Each row of a before or after table is a point. The points were changed in one or more steps. Then noise was added and the rows were shuffled. The steps act on columns, c1 being the first. Name the steps. A step turns or swaps two columns, mirrors them in a line or flattens them onto one, adds a multiple of one to another, or multiplies or shifts one. Angles are multiples of 10 degrees, from the lower column toward the higher: turns from -170 to 170, lines from 10 to 170 but not 90. Use the fewest steps. Two steps may share a column if one is a turn and the other turns, adds or multiplies; they go together, in the order done. Otherwise the lowest column goes first.
In the rows, 128 means zero.

Before, 12 rows:
[[173 120]
 [195 123]
 [ 64 149]
 [175 130]
 [168 120]
 [138 123]
 [ 33 156]
 [ 52 128]
 [166 140]
 [175 109]
 [152 147]
 [169 182]]
After, 12 rows:
[[157 124]
 [147 119]
 [ 98 127]
 [102 151]
 [146 110]
 [ 92 156]
 [142 121]
 [130 124]
 [143 182]
 [144 130]
 [143 140]
 [139 149]]
Steps: multiply c1 by 0.4

Before:
[[152 118 152 119 177  70]
 [184 184 157  72 153 139]
 [ 69 114  90 168  62  57]
 [139 149 172 164 155 154]
 [191  81 177  54 188  56]
 [ 96 156  99  97 179 169]
 [133 101  98 132  59 151]
 [131 155 143 145 174 112]
 [160 205 130 115  99  80]
 [ 82 139  84 145 122 118]
 [ 79 112  59 157 147  86]
 [186 160 170  92 124 120]
 [114  79 176  57  90 169]
 [169  70  78 109 171  79]]
After (14 x 6):
[[ 71 184 142  51  89  99]
 [ 85 129 134 104 117 132]
 [131  82 196 104 149 127]
 [170 148 125 114 197  76]
 [152 105 200  89 178  78]
 [180  73 206 182 117 101]
 [ 97  71 150 177 149 144]
 [144  99 219 116 134 168]
 [185 108 222 150 108  99]
 [188 126 226 139 207  28]
 [ 75 126 115  80 157 117]
 [127 193 146 137  93 148]
 [157  90 184 101  55  79]
 [117 187 225 208 131 117]]
Steps: mirror c2 and c5 in the line at 110 degrees; shift c3 by 50; mirror c4 and c6 in the line at 70 degrees

Before (9 x 11):
[[ 84 179 127 169 134 107 137 127  78 123 121]
 [110 183 161  93 155 107 159 162  95 149 103]
 [  7 200 144  85 161  90 148 171  68 130 177]
 [121  42 116 201 219 123 116  98 101 123 171]
 [105 178 199  92 124 115 144 103  56 103 126]
 [149 123  51 129 152  93  38 116 140 115 110]
 [128 187  62 110 156 140  98 106 161  79 111]
 [ 96  66 100 161 160 128 106  72 140 149 124]
 [124  93  67 161 195 150  97  75  82 159 148]]
After, 9 rows:
[[117  87  75 162  59 159 179 128  78  78 119]
 [  9 202 143  83  87  91  97 147  65 156  85]
 [130 180  67 111 101 138 155  73 158 141 151]
 [ 97  67  97 160  92 130 172 116 139  81 140]
 [120  37 109 204  30 119 153 111 108 109 104]
 [106 184 158  96 111 107  94 162  98 137 155]
 [149 122  46 122 114  95 211 107 139 165 149]
 [ 82 180 128 170 120 109 123 121  76 130 138]
 [103 179 194  91 133 117 121  92  56 106 126]]
Steps: turn c5 and c11 by 170 degrees; turn c8 and c10 by -60 degrees; turn c7 and c10 by -160 degrees

Before:
[[140 129 118 124 152 130 105  93 117  93 116 115 110 117 132 117 131 128]
 [110 132 131 120 112 124 100 134  98 146 140 147 111 156 116 114 150 159]
 [120 149 142 153 126 140 120 154 131 153 157 171 166 135 151 138 112 156]
 [ 88 160 139 110 124 137  95 133 115 134 124 139 131 152  95 123 123 139]
 [121 114 109 106 133 149 139 102 141  98 122 116 140 133 141 103 131 106]
 [128 101 133 137 148 152 117  84 136 112 115 121 122 106 109 114 136 110]
 [148 124 107 123 138 177 129  96 140 103 123 130 122 118 104 116 111 123]
 [ 98 130 108 145 134 138 139 159 157 139 142 154 140 126 154 146 116 154]
 [120 149 120 153  93 120 110 142 141 142 135 163 146 122 145 145 141 150]]
After (9 x 18):
[[ 75 146 131 160 111 127 102 156 104 144 142 146 111 122 115 112 152 159]
 [108 107 109 146 133 148 140 118 131  98 123 116 140 104 144 104 131 106]
 [188 120 108 161 136 178 128 104 134 102 122 129 123 105 102 118 110 124]
 [103 141 121 193  93 121 111 132 150 140 134 163 148 140 146 143 142 150]
 [  8 163 138 150 123 138  96 154 133 133 124 139 128 122  99 123 125 137]
 [163 135 117 162 154 129 108 101 119  93 117 116 111 101 131 119 133 129]
 [105 146 141 194 127 138 119 149 139 154 158 168 168 147 151 137 111 156]
 [128  98 133 175 149 152 115  88 121 113 113 121 122 101 109 113 137 112]
 [ 37 116 107 186 134 136 138 144 152 140 144 155 141 156 154 148 116 150]]
Steps: multiply c1 by 3; turn c2 and c9 by 30 degrees; shift c4 by 40; mirror c8 and c14 in the line at 30 degrees
